Every row gives one point. The points of each table are mixes of a few directions, plus a little noise. How many directions does each table use, and how many do they share? Where both have some left over, give the other angles between the two spaces (their principal angles), to ten degrees, smallest first.

First (7 x 3):
[[-0.06 -0.27 -0.11]
 [-0.03 -0.23 -0.08]
 [-0.29  0.08 -0.18]
 [-0.19 -0.14 -0.17]
 [ 0.80  0.96  0.81]
 [-0.08  0.08 -0.04]
 [-0.16 -0.47 -0.23]]
Second (7 x 3):
[[ 0.09  0.31 -0.51]
 [-0.13 -0.45  0.74]
 [ 0.18  0.62 -1.01]
 [-0.04 -0.15  0.24]
 [ 0.01  0.02 -0.04]
 [-0.04 -0.12  0.20]
 [-0.07 -0.24  0.38]]
Directions: first 2, second 1, shared 0; angles 60

First (5 x 4):
[[-0.27 -0.07  0.68 -0.58]
 [ 0.09  0.02 -0.23  0.20]
 [ 0.20  0.05 -0.51  0.44]
 [ 0.22  0.06 -0.55  0.47]
 [-0.24 -0.06  0.61 -0.51]]
Second (6 x 4):
[[ 0.17 -0.26 -0.03  0.76]
 [ 0.04 -0.40  0.54  0.61]
 [-0.13  0.09 -0.56 -0.31]
 [-0.30  0.03 -0.22 -0.64]
 [-0.14  0.21  0.18 -0.65]
 [ 0.36  0.33  0.09  0.23]]
Directions: first 1, second 3, shared 1

First (8 x 8):
[[ 0.37 -0.28  0.45  0.19  0.08  0.55  0.24  0.62]
 [ 0.09 -0.02  0.26 -0.02  0.45 -0.31  0.60 -0.41]
 [ 0.24 -0.01  0.46  0.15  0.28 -0.27  0.91  0.17]
 [-0.29  0.34 -0.31 -0.06 -0.11 -0.65  0.24 -0.17]
 [-0.25  0.47 -0.38 -0.13 -0.67 -0.59 -0.59 -0.46]
 [ 0.23 -0.25  0.19  0.03 -0.03  0.56 -0.40  0.10]
 [-0.25 -0.10 -0.54 -0.14 -0.30  0.53 -1.10  0.05]
 [-0.13 -0.16 -0.15 -0.04  0.31  0.19  0.11  0.11]]
Second (7 x 8):
[[ 0.06  0.14  0.16  0.12 -0.04 -0.30  0.57  0.31]
 [-0.15 -0.04 -0.19  0.11  0.10  0.13  0.44  0.84]
 [-0.14  0.10 -0.11  0.01  0.12 -0.27  0.39  0.10]
 [ 0.18 -0.04  0.17 -0.08 -0.14  0.10 -0.57 -0.62]
 [ 0.60 -0.13  0.60 -0.03 -0.49  0.45 -1.13 -0.83]
 [-0.65  0.04 -0.73 -0.11  0.54 -0.29  0.55  0.29]
 [ 0.11 -0.06  0.10  0.00 -0.10  0.16 -0.26 -0.09]]
Directions: first 4, second 3, shared 3

First (9 x 11):
[[-0.02 -0.53 -0.45  0.05  0.33 -0.04 -0.45  0.38 -0.14  0.30  0.12]
 [ 0.20  0.10  0.10 -0.11  0.04 -0.01  0.14 -0.01 -0.07  0.04 -0.42]
 [ 0.01 -0.14 -0.15 -0.17 -0.07 -0.47  0.13  0.15  0.13  0.28  0.02]
 [ 0.17 -0.06  0.00 -0.64 -0.14 -0.97 -0.25 -0.07  0.29  0.55  0.29]
 [-0.27  0.30  0.37 -0.16 -0.27  0.58  0.51 -0.40 -0.08 -0.34 -0.52]
 [-0.16  0.37 -0.10  1.42 -0.20  0.17  0.77  0.37  0.22 -0.75  0.75]
 [-0.19 -0.23 -0.31  0.47  0.10 -0.05 -0.38  0.25  0.10 -0.06  0.89]
 [-0.25  0.09  0.34 -0.59 -0.13  0.58  0.03 -0.51 -0.18 -0.10 -0.58]
 [ 0.51  0.10  0.22 -0.27  0.36  0.20 -0.48 -0.16 -0.27  0.09 -0.57]]
Second (8 x 11):
[[-0.02 -0.13 -0.17 -0.44  0.01  0.10 -0.64  0.07 -0.16 -0.03 -0.15]
 [ 0.11  0.11  0.17  0.39 -0.05  0.06  0.11  0.02 -0.01 -0.18  0.05]
 [ 0.18  0.92 -0.16  0.78 -0.24 -0.65  1.02 -0.20  0.47 -0.65  0.74]
 [-0.17 -0.06 -0.03 -0.39 -0.15 -0.07 -0.17  0.34  0.24  0.22  0.21]
 [ 0.08 -0.29 -0.01  0.62 -0.19  0.46 -0.15  0.17 -0.68 -0.61 -0.94]
 [ 0.10 -0.09  0.49 -0.37  0.27  0.18 -0.61 -0.04  0.24  0.60  0.55]
 [ 0.01 -0.10 -0.13 -0.48  0.53 -0.17  0.28 -0.72  0.05  0.60  0.08]
 [-0.26 -0.39 -0.17 -0.12 -0.21  0.10  0.17  0.36 -0.16  0.06 -0.52]]
Directions: first 5, second 5, shared 2; angles 30, 70, 90

First (10 x 14):
[[ 0.24 -0.01 -0.17  0.19  0.01 -0.49 -0.06 -0.06 -0.14  0.21 -0.11 -0.52
  -0.44  0.08]
 [-0.14  0.02  0.11 -0.10  0.07  0.27  0.02 -0.01  0.12 -0.13  0.14  0.32
   0.26 -0.08]
 [ 0.22 -0.04 -0.17  0.14 -0.13 -0.42 -0.03  0.03 -0.20  0.20 -0.23 -0.50
  -0.41  0.14]
 [-0.57 -0.28  0.26 -0.57 -1.15  1.29  0.31  0.85 -0.18 -0.38 -0.86  1.01
   0.86  0.37]
 [-0.25  0.11  0.22 -0.13  0.44  0.44 -0.01 -0.22  0.35 -0.25  0.54  0.61
   0.50 -0.28]
 [-0.10 -0.15  0.00 -0.15 -0.61  0.27  0.12  0.40 -0.22 -0.03 -0.54  0.10
   0.10  0.26]
 [ 0.20  0.11 -0.08  0.20  0.44 -0.44 -0.11 -0.32  0.08  0.13  0.33 -0.34
  -0.28 -0.15]
 [-0.07  0.28  0.18  0.09  1.12  0.00 -0.16 -0.69  0.55 -0.17  1.11  0.36
   0.28 -0.56]
 [ 0.28  0.02 -0.18  0.22  0.08 -0.57 -0.08 -0.11 -0.13  0.23 -0.05 -0.58
  -0.49  0.05]
 [ 0.19 -0.07 -0.16  0.11 -0.25 -0.34  0.00  0.12 -0.24  0.18 -0.33 -0.46
  -0.37  0.19]]
Second (11 x 14):
[[ 0.06 -0.41 -0.10  0.00 -0.42 -0.08  0.11  0.39 -0.53  0.26 -0.12 -0.36
  -0.48  0.25]
 [-0.13  0.02 -0.21 -0.05  0.57  0.05 -0.12 -0.27 -0.17  0.09  1.09  0.23
  -0.48 -0.38]
 [ 0.35  0.03  0.36  0.00 -0.08  0.11  0.37  0.51  0.19 -0.09 -0.34  0.00
   0.43  0.38]
 [ 0.38 -0.02  0.28 -0.22 -0.10  0.38  0.70  0.15  0.68  0.18 -0.72 -0.19
   0.61  0.23]
 [ 0.01 -0.42 -0.05 -0.67 -0.41 -0.59 -1.15 -0.34 -0.46  0.07 -1.18 -0.45
   0.06 -0.07]
 [ 0.12  0.06  0.59  0.02  0.51  0.11  0.05 -0.07  0.56 -0.28  0.11  0.24
   0.87 -0.03]
 [ 0.18 -0.27  0.30  0.17  0.02  0.14  0.46  0.53 -0.11  0.07  0.31 -0.08
   0.01  0.29]
 [-0.23 -0.35 -0.42 -0.01 -0.56 -0.18 -0.19 -0.10 -0.54  0.31 -0.31 -0.42
  -0.66 -0.02]
 [ 0.12  0.84 -0.22 -0.09  0.49 -0.18 -0.49  0.05 -0.08 -0.47  0.58  0.72
  -0.14 -0.14]
 [-0.50  0.43 -0.07  0.63  0.10  0.13  0.14 -0.46  0.46 -0.31  0.29  0.34
   0.25 -0.25]
 [-0.36  0.09 -0.45  0.22 -0.11  0.11  0.14 -0.40  0.00  0.16  0.27 -0.02
  -0.48 -0.27]]
Directions: first 2, second 6, shared 1; angles 60

First (9 x 20):
[[-0.24  0.52  0.10 -0.67  0.09 -0.41 -0.03  0.40  0.06  0.28  0.38 -0.60
   0.21 -0.45  0.26  0.59  0.03 -0.06  0.30  0.00]
 [ 0.81  0.03 -0.04 -0.21 -0.53 -0.16  0.61 -0.25  0.69  0.24 -0.12  0.43
  -0.07 -1.17 -0.27  0.82 -0.21  0.39  0.91 -0.28]
 [ 0.20 -0.25  0.14  0.22 -0.04 -0.22  0.12  0.17  0.00 -0.61  0.04 -0.05
   0.34 -0.16 -0.01  0.08 -0.19  0.01  0.42  0.56]
 [-0.18 -0.18  0.30 -0.10 -0.07 -0.03  0.65  0.23 -0.09  0.50 -0.27 -0.25
   0.06  0.32  0.17 -0.34  0.16  0.30 -0.40 -0.06]
 [-0.02  0.13 -0.21 -0.27  0.26  0.15  0.15  0.23 -0.27  0.46  0.24 -0.38
  -0.12  0.15  0.34 -0.30  0.07  0.29 -0.34 -0.12]
 [-0.31  0.15 -0.30  0.22  0.23  0.00 -0.35 -0.43 -0.63 -0.67  0.12 -0.10
   0.19  1.00 -0.24 -0.52  0.09 -0.08 -0.46  0.14]
 [-0.38 -0.27  0.24  0.50  0.18  0.46 -1.35  0.24  0.44 -0.09 -0.13  0.59
  -0.49 -0.27  0.11  0.12 -0.04 -1.08 -0.07  0.01]
 [-0.31  0.07 -0.14  0.24 -0.11  0.03  0.15 -0.77 -0.47 -0.28 -0.34  0.17
   0.09  1.19 -0.53 -0.59  0.25  0.12 -0.68 -0.27]
 [ 0.44 -0.20 -0.08  0.06 -0.01  0.19  0.06  0.18  0.27  0.17  0.07  0.19
  -0.20 -0.60  0.17  0.13 -0.17  0.12  0.31  0.02]]
Second (8 x 20):
[[-0.25  0.13  0.33 -0.36  0.12 -0.46  0.14  0.67 -0.04 -0.06  0.26 -0.68
   0.42 -0.28  0.37  0.31 -0.05 -0.06  0.30  0.46]
 [ 0.20 -0.42  0.28  0.14 -0.09 -0.17  0.72  0.34 -0.07 -0.14 -0.15 -0.21
   0.32  0.01  0.16 -0.24 -0.09  0.37  0.12  0.46]
 [-0.03 -0.03 -0.11  0.26 -0.14  0.17 -0.14 -0.54  0.00 -0.12 -0.26  0.44
  -0.15  0.37 -0.38 -0.16  0.09 -0.09 -0.23 -0.28]
 [-0.49  0.26 -0.02  0.25 -0.24  0.01 -0.58 -0.94 -0.01 -0.35 -0.40  0.58
  -0.09  0.74 -0.75  0.02  0.24 -0.51 -0.37 -0.49]
 [-0.14  0.35 -0.30 -0.05  0.02  0.13 -0.49 -0.50 -0.04  0.01  0.05  0.24
  -0.23  0.21 -0.28  0.08  0.11 -0.20 -0.19 -0.43]
 [ 0.20 -0.68  0.55  0.25 -0.06  0.03  0.39  0.79  0.34  0.14 -0.22 -0.03
   0.07 -0.55  0.44 -0.04 -0.18  0.00  0.28  0.51]
 [ 0.12 -0.46  0.50 -0.01  0.07 -0.08  0.28  0.99  0.31  0.22  0.03 -0.31
   0.12 -0.72  0.61  0.14 -0.18 -0.03  0.38  0.56]
 [ 0.38  0.85 -1.23 -0.48  0.32  0.38 -0.33 -0.80 -0.49  0.28  0.69 -0.04
  -0.45  0.21 -0.16 -0.11  0.06  0.51 -0.29 -0.79]]
Directions: first 6, second 4, shared 4

First (11 x 32):
[[ 0.10  0.02  0.15 -0.14 -0.28  0.05  0.30  0.09  0.10 -0.06 -0.08  0.18
  -0.02 -0.05  0.14 -0.02  0.15 -0.12  0.02 -0.11 -0.09  0.23 -0.03  0.16
   0.16  0.05 -0.24  0.35  0.00 -0.26 -0.06 -0.32]
 [-0.13 -0.18 -0.21  0.06  0.05 -0.12 -0.40  0.14  0.46 -0.09  0.31 -0.18
  -0.29 -0.13 -0.18  0.07 -0.19  0.14  0.15  0.17  0.03 -0.24  0.03 -0.02
  -0.31 -0.06  0.23 -0.59  0.35  0.19  0.07  0.15]
 [-0.16 -0.28 -0.20 -0.02 -0.17 -0.10 -0.36  0.31  0.96 -0.25  0.40 -0.11
  -0.52 -0.26 -0.17  0.08 -0.19  0.19  0.22  0.22 -0.05 -0.25  0.04  0.11
  -0.39 -0.03  0.15 -0.63  0.63  0.10  0.14 -0.01]
 [ 0.54  0.20  0.66 -0.16 -0.17 -0.44  0.04 -0.21 -1.75  0.54  0.18 -0.03
   0.33  0.00 -0.21  0.05  0.59 -0.73  0.30 -0.47  0.09  0.49 -0.16  0.25
   0.67  0.10  0.26 -0.02 -0.94 -0.86 -0.74 -0.31]
 [-0.41  0.23 -0.56  0.57  1.31  0.26 -0.36 -0.64 -0.59  0.20 -0.51 -0.41
   0.65  0.55  0.00 -0.08 -0.55  0.57 -0.60  0.32  0.37 -0.65  0.20 -0.81
  -0.31 -0.17  0.32 -0.08 -0.32  1.28  0.47  1.25]
 [ 0.23 -0.07  0.30 -0.28 -0.61 -0.10  0.21  0.27  0.13 -0.04  0.19  0.22
  -0.25 -0.24  0.01  0.03  0.30 -0.30  0.27 -0.19 -0.17  0.35 -0.12  0.38
   0.21  0.09 -0.15  0.11  0.07 -0.64 -0.26 -0.60]
 [ 0.18 -0.07  0.22 -0.16 -0.31 -0.15  0.01  0.12 -0.14  0.06  0.21  0.05
  -0.13 -0.15 -0.07  0.04  0.21 -0.24  0.22 -0.14 -0.04  0.20 -0.06  0.23
   0.15  0.05  0.02 -0.09 -0.05 -0.43 -0.24 -0.31]
 [-0.56  0.07 -0.59  0.25  0.46  0.68  0.34 -0.09  1.23 -0.44 -0.68  0.12
   0.14  0.28  0.45 -0.15 -0.57  0.78 -0.65  0.38 -0.03 -0.40  0.19 -0.47
  -0.46 -0.08 -0.50  0.71  0.51  1.04  0.82  0.46]
 [-0.16 -0.17 -0.21  0.01 -0.04  0.04 -0.17  0.19  0.78 -0.22  0.15 -0.04
  -0.30 -0.12 -0.04  0.03 -0.20  0.22  0.04  0.18 -0.03 -0.19  0.05 -0.01
  -0.31 -0.02  0.02 -0.28  0.47  0.21  0.19  0.04]
 [ 0.28 -0.10  0.39 -0.36 -0.79 -0.13  0.29  0.35  0.21 -0.09  0.23  0.26
  -0.31 -0.28  0.03  0.03  0.37 -0.37  0.32 -0.25 -0.20  0.44 -0.13  0.48
   0.27  0.11 -0.22  0.17  0.09 -0.80 -0.30 -0.77]
 [ 0.09  0.31  0.09  0.20  0.58  0.02  0.08 -0.53 -1.37  0.39 -0.42 -0.10
   0.68  0.39  0.04 -0.08  0.07 -0.10 -0.30 -0.14  0.21  0.01  0.01 -0.31
   0.31 -0.01  0.12  0.37 -0.80  0.20 -0.12  0.40]]
Second (8 x 32):
[[ 0.42  0.50  0.49 -0.10  0.14  0.20  0.52 -0.38 -1.56  0.57 -0.38  0.15
   0.53  0.38  0.17 -0.04  0.61 -0.57  0.01 -0.33  0.12  0.29  0.11 -0.21
   0.31  0.06 -0.10  1.00 -1.04 -0.44 -0.48 -0.07]
 [ 0.06  0.18 -0.06  0.09  0.47  0.18 -0.33 -0.12 -0.36  0.42  0.22 -0.25
  -0.19  0.22 -0.17  0.14  0.18 -0.20  0.32  0.19  0.23 -0.47  0.37 -0.49
  -0.69 -0.10  0.39 -0.13 -0.22  0.19 -0.21  0.48]
 [-0.03 -0.06 -0.09  0.05  0.13 -0.07 -0.33  0.04  0.08  0.08  0.26 -0.17
  -0.21 -0.03 -0.18  0.07 -0.03 -0.02  0.19  0.12  0.08 -0.23  0.09 -0.10
  -0.31 -0.05  0.26 -0.42  0.10  0.10 -0.06  0.20]
 [-0.08 -0.59  0.09 -0.14 -0.91 -0.82 -0.06  0.35  0.58 -0.71  0.21  0.17
   0.05 -0.67 -0.11 -0.12 -0.40  0.25 -0.25 -0.33 -0.36  0.76 -0.77  1.09
   1.25  0.15 -0.22 -0.84  0.54 -0.49  0.19 -0.81]
 [-0.07 -0.24  0.11 -0.07 -0.55 -0.37  0.39  0.04  0.09 -0.52 -0.33  0.29
   0.46 -0.27  0.18 -0.20 -0.26  0.25 -0.53 -0.34 -0.28  0.71 -0.59  0.69
   1.17  0.13 -0.46  0.08  0.10 -0.25  0.25 -0.59]
 [-0.21  0.07 -0.24  0.15  0.33  0.26  0.09 -0.14  0.23 -0.08 -0.30 -0.01
   0.16  0.19  0.15 -0.06 -0.22  0.30 -0.29  0.15  0.04 -0.20  0.09 -0.27
  -0.17 -0.05 -0.12  0.27  0.07  0.49  0.30  0.31]
 [ 0.05  0.23 -0.09 -0.08  0.25  0.64 -0.04  0.15  0.55  0.34  0.21 -0.06
  -0.65  0.23  0.03  0.18  0.35 -0.21  0.54  0.36  0.14 -0.64  0.66 -0.64
  -1.32 -0.10  0.13  0.39  0.16  0.15 -0.14  0.31]
 [-0.16 -0.11 -0.21  0.08  0.12 -0.02 -0.25  0.06  0.42 -0.10  0.12 -0.12
  -0.16 -0.05 -0.08  0.03 -0.21  0.19  0.01  0.16  0.02 -0.22  0.04 -0.07
  -0.24 -0.05  0.12 -0.34  0.28  0.26  0.16  0.19]]
Directions: first 3, second 4, shared 3

First (8 x 32):
[[ 0.05 -0.37  0.55 -0.12 -0.04  0.05  0.00 -0.05  0.38  0.50 -0.30 -0.05
   0.82  0.31  0.37  0.10  0.06 -0.01 -0.39 -0.23  0.41  0.06 -0.49 -0.34
   0.34 -0.22  0.08 -0.01  0.17 -0.02 -0.22 -0.09]
 [ 0.19 -0.08  0.26  0.15 -0.21 -0.15  0.26  0.13  0.21  0.08  0.20  0.25
   0.59  0.17  0.57  0.18 -0.22 -0.04 -0.20  0.31  0.29  0.18 -0.83 -0.08
   0.26 -0.31 -0.01 -0.15  0.18  0.38 -0.57  0.28]
 [-0.07 -0.18 -0.58 -0.37 -0.19  0.37 -0.26  0.15 -0.02 -0.39  0.29  0.02
  -0.50 -1.13 -0.22  0.22  0.41 -0.42  0.78 -0.79 -0.69 -0.64  0.37 -0.51
  -0.30  0.44  0.08  0.21 -0.53 -0.33  0.21 -0.86]
 [ 0.21 -0.22  0.49  0.11  0.32 -0.35 -0.27  0.15 -0.31  0.38 -0.16 -0.13
   0.35  0.35 -0.02  0.21 -0.44  0.17 -0.04  0.50  0.30  0.03 -0.21  0.39
   0.42 -0.34 -0.07 -0.46  0.09  0.28 -0.51  0.38]
 [ 0.00  0.74 -0.30  0.36  0.47 -0.47  0.41 -0.02 -0.49 -0.74  0.20  0.51
  -1.31  0.16 -0.84 -0.41 -0.26  0.13  0.06  0.76 -0.31  0.42  0.93  1.09
  -0.80  0.52 -0.34 -0.25  0.01  0.06  0.77  0.61]
 [-0.40  0.69 -0.80 -0.06 -0.59  0.40  0.19 -0.37 -0.05 -0.19 -0.02 -0.81
  -0.48  0.14  0.26 -0.71  0.11  0.47  0.12 -0.05 -0.20  0.27  0.37 -0.16
   0.06 -0.39  0.31  0.75  0.13 -0.14  0.43  0.01]
 [ 0.04 -0.47  0.14  0.20  0.10  0.23 -0.43  0.01  0.07  0.40  0.05  0.14
   0.69  0.23  0.02  0.62  0.30 -0.24 -0.52 -0.22  0.36 -0.35 -0.50 -0.37
   0.21  0.11 -0.06 -0.15  0.08  0.00 -0.56  0.02]
 [-0.01 -0.09  0.23 -0.28  0.10 -0.05  0.12  0.00  0.15 -0.02 -0.25  0.05
  -0.16 -0.22 -0.16 -0.20  0.06 -0.04  0.16 -0.29 -0.15  0.00  0.36 -0.01
  -0.18  0.16  0.00  0.03 -0.13 -0.23  0.45 -0.32]]
Second (10 x 32):
[[ 0.58  0.00 -0.44 -0.13  0.04 -0.30 -0.86  0.30 -0.26 -0.35  0.08  0.11
  -0.76  0.08  0.18  0.26 -0.45 -0.51  0.14 -0.12 -0.19 -1.08 -0.27  0.29
  -0.62 -0.25 -0.21  0.24 -0.19 -0.40  0.13 -0.52]
 [-0.13  0.24  0.21 -0.52 -0.27 -0.36 -0.22  0.42  0.54 -0.17 -0.17  0.25
   0.06 -0.47 -0.33 -0.23  0.17 -0.24  0.62  0.15  0.42 -0.09 -0.31  0.03
   0.01 -0.03  0.30 -0.01 -0.47  0.37  0.08  0.13]
 [ 0.29  0.24 -0.05 -0.58 -0.27 -0.44 -0.62  0.28  0.50 -0.22 -0.06  0.19
  -0.09 -0.12 -0.15 -0.29 -0.02 -0.27  0.47  0.27  0.50 -0.21 -0.41  0.16
  -0.29 -0.12  0.33 -0.06 -0.31  0.13  0.17  0.04]
 [ 0.01 -0.35 -0.07  0.66  0.42  0.47  0.61 -0.37 -0.71  0.25  0.15 -0.25
  -0.09  0.40  0.38  0.35 -0.34  0.25 -0.69 -0.35 -0.77 -0.02  0.44 -0.04
   0.02  0.05 -0.53  0.17  0.54 -0.46 -0.12 -0.26]
 [-0.73 -0.33  0.35  0.81  0.35  0.71  1.30 -0.39 -0.55  0.43  0.01 -0.25
   0.42 -0.02  0.06  0.32  0.20  0.52 -0.58 -0.39 -0.66  0.65  0.67 -0.34
   0.69  0.27 -0.40  0.06  0.41  0.04 -0.29  0.12]
 [ 0.36 -0.23 -0.05  0.17  0.34  0.07  0.29 -0.01 -0.41  0.09  0.09 -0.06
  -0.36  0.29  0.36  0.18 -0.70 -0.09 -0.31 -0.30 -0.72 -0.54  0.11  0.20
  -0.42 -0.10 -0.52  0.34  0.35 -0.57  0.05 -0.47]
 [ 0.28  0.20  0.25 -0.72 -0.15 -0.49 -0.12  0.43  0.62 -0.10 -0.13  0.26
  -0.06 -0.21 -0.12 -0.39 -0.35 -0.29  0.55  0.15  0.20 -0.30 -0.40  0.23
  -0.40 -0.12  0.15  0.14 -0.22  0.03  0.21 -0.08]
 [-0.19  0.24  0.09 -0.26 -0.35 -0.05 -0.13 -0.28  0.63  0.10 -0.04 -0.05
   0.68  0.05 -0.25 -0.50  0.64  0.35  0.10  0.53  0.89  1.04 -0.10 -0.17
   0.37  0.14  0.67 -0.50 -0.03  0.51  0.01  0.67]
 [-0.36 -0.12  0.04  0.35  0.13  0.18  0.20  0.22 -0.44 -0.10 -0.05  0.04
  -0.28 -0.37 -0.08  0.47  0.07 -0.16  0.04 -0.40 -0.45 -0.45  0.18 -0.10
   0.20  0.02 -0.33  0.22 -0.22  0.03 -0.14 -0.24]
 [-0.11  0.10 -0.33  0.25 -0.24  0.22 -0.45 -0.61  0.08  0.07  0.12 -0.25
   0.50  0.37 -0.05 -0.16  0.76  0.44 -0.35  0.46  0.78  0.99  0.09 -0.25
   0.44  0.14  0.56 -0.60  0.14  0.31 -0.10  0.60]]
Directions: first 6, second 4, shared 0; angles 30, 40, 80, 80
